Each row of a before or after table is a point. The points were changed in one or more steps. Then noise was added and the rows were shuffled. The steps act on columns, c1 being the first. Name the steps. A step turns or swaps two columns, mirrors them in a line or flattens them onto one, adds a multiple of one to another, or multiplies or shifts one. Angles are multiples of 10 degrees, from the lower column toward the higher: turns from -170 to 170, lines from 10 to 170 but not 90. Use the fewest steps. Two steps may share a column if one is a turn and the other turns, adds or multiplies; they go together, in the order done. Otherwise the lowest column goes first.

Before (11 x 3):
[[  3  43 -26]
 [-31 -45  16]
 [ 39 -17 -13]
 [ 42 -29  -5]
 [ 41 -25 -18]
 [ -2 -10  58]
 [ 28  38  13]
 [-36  15  -3]
 [ 18  43  56]
 [ -9  38  10]
 [ 31  21  60]]
After (11 x 3):
[[ 39 -50   5]
 [ 30  40  76]
 [-31 -92  -1]
 [ -7  75   5]
 [  2  84 -24]
 [-32  31 -21]
 [ 27  79  26]
 [ 41 -57  17]
 [ 16  86  69]
 [ 42 -35  10]
 [ -3 -21  57]]
Steps: add 0.5 times c1 to c3; multiply c2 by 2

Before (13 x 4):
[[-36  46  -5 -22]
 [ 32  -1 -22  70]
 [-10 -53 -28  63]
 [-24  10   0 -18]
 [-85  44   5  44]
 [-46  21 -78 -59]
 [-26  63 -78  34]
 [ 12 -21 -19  12]
 [  0 -11 -36 -18]
 [ 37  44 -25 -33]
 [  1  69 -60  90]
 [-26  -9  33  56]
 [-55 -16 -57 -52]]
After:
[[  8 -10   5  32]
 [ 55 -32  33 -65]
 [ 10  44  19  76]
 [ 39 -17  38  -8]
 [ 18  16   8 -78]
 [-53 -27  17   1]
 [ 93 -41   7  19]
 [ -6  20  29  73]
 [ -1  30   1 -19]
 [ 13 -39  11  40]
 [ -9  28   9  15]
 [ 58 -10 -13 -26]
 [ 46  60  -2 -42]]
Steps: turn c1 and c4 by -140 degrees; turn c2 and c3 by 150 degrees; multiply c3 by 0.4

Before:
[[-12 -32   8  37  18 -48]
 [ -9  20  84 -49  20 -28]
 [ -3   6  37  21  54  -5]
 [ -1  -4  33  -6 -16   0]
 [-16  18  44 -13  15  38]
 [ 33  11 -15  16  27  -2]
 [ 39  20 -23 -24  29  30]
 [ 47   8  33 -11  28 -18]
 [  1 -49  12 -32  -9  -2]
 [ 11  -6 -15 -20  33 -27]
 [-13  -6  50 -40  -5   6]
 [  2  30  44  19  17  11]
 [ 17 -10 -47 -16  14 -22]
 [  5 -18  65 -43  48 -71]]
After, 14 rows:
[[-43  16 -85  -4  36 -23]
 [ -5  -4 -26  -3  -4 -23]
 [-42 -14 -92   6  45  32]
 [ 15  33 -24   6  31 -31]
 [-42  -4 -36 -10   8 -30]
 [-16  -8  27  15  -2  48]
 [ 38 -32 -35 -12   7  39]
 [-30  20  33  38  31   5]
 [-36 -52 -10   6  -9 -13]
 [ 16  11  12  37  22  24]
 [-15  20 -12 -19  34 -51]
 [-19 -11  -5  12  23  37]
 [ 21  10 -26  -4  54   0]
 [-13   6 -39  47  31   6]]
Steps: swap c1 and c4; turn c3 and c6 by -140 degrees; turn c5 and c6 by 20 degrees

Before (12 x 8):
[[-63 -13  16  74  56  30  54 -23]
 [  3  22  41 -42  -8  -8 -15 -42]
 [-48 -40  -9  76  68 -25 -38 -27]
 [-19  23   9 -32 -14 -10  32  67]
 [ 38  56   3  46  13  15  69 -44]
 [ 49 -52 -57  54 -27  33 -23  17]
 [  5 -33  31 -19  74  26  60  17]
 [ 50  43   1 -24   8 -50   8  58]
 [ 26  22  20 -15 -22 -61  52   4]
 [-26  -7 -27 -44  32 -79  30 -35]
 [  4  68 -45 -34 -42  36  17 -56]
 [-57 -40 -34  39  -5  41 -55  15]]
After (12 x 8):
[[-19 -23   6 -31 -18   2 -52 -53]
 [  6   5 -45 -19  74 -27 -62   6]
 [-24  24  15 -47 -30 -82 -15  48]
 [ 41 -44  34  45  20   5 -50  66]
 [-52  32 -19  74  32 -60  46  13]
 [-59  56   1  42  22  35  50 -31]
 [  4 -23  78 -36  -4  54   4  58]
 [  1 -43 -18 -39 -14  -7  28  36]
 [-64   3 -19  73  62 -13 -41  41]
 [ 26 -30  -3 -14 -59 -31 -50  13]
 [ 51  78  12  54  -3  44  20 -22]
 [ 49 -38  23 -25 -24 -41 -25 -53]]
Steps: turn c2 and c3 by 140 degrees; turn c5 and c6 by -40 degrees; turn c7 and c8 by 160 degrees

Before, 12 rows:
[[ -3 -22  -6  -2 -21 -25 -61   2   8]
 [ 10  11 -17  13  38 -17  15  25  -2]
 [ -6  -8  -1   7  -3 -14 -35  35 -46]
 [-33 -24 -36  29  38 -54 -34  25  30]
 [  2  20 -14 -29  24  16  14  12 -32]
 [ 17 -17 -11  62  39  15 -45 -28  -3]
 [  9  10   0  -6  52 -15 -78  29 -19]
 [ 27 -16  -9  21  50 -26 -14 -25 -14]
 [-21   9  17  -9  33 -43 -35   9  14]
 [ 15 -25   2  -6 -12 -16 -36   7  10]
 [ 16  19  -5 -16 -27  -2  -2  24   9]
 [ 14  25 -59  43  21 -23 -16  18 -70]]
After (12 x 9):
[[ -1  -8  -1  10  14   3 -33  34 -38]
 [  5  19  -5 -22  11 -25  -8  21 -10]
 [ 45 -17 -11  45 -28  31 -91 -35  13]
 [ 34 -17  -9   5   7  56 -47 -31   2]
 [ 16  11 -18   6   4  41   0  13 -13]
 [-14 -24 -36  42  37  54 -20  -1  54]
 [ 10 -25   2 -13  19  -6 -46   9  36]
 [  4  10   0 -10  -3  54 -83  29 -29]
 [ -3 -22  -7   0  31 -11 -57  -2  31]
 [-23   9  17   2  29  47 -13  21   5]
 [-12  20 -14 -26 -23  17  27   3 -52]
 [ 34  24 -58  30  14  28 -49 -23 -95]]
Steps: turn c1 and c4 by -30 degrees; add -1 times c1 to c7; add -1 times c2 to c9; add 0.7 times c3 to c8; turn c5 and c6 by 110 degrees
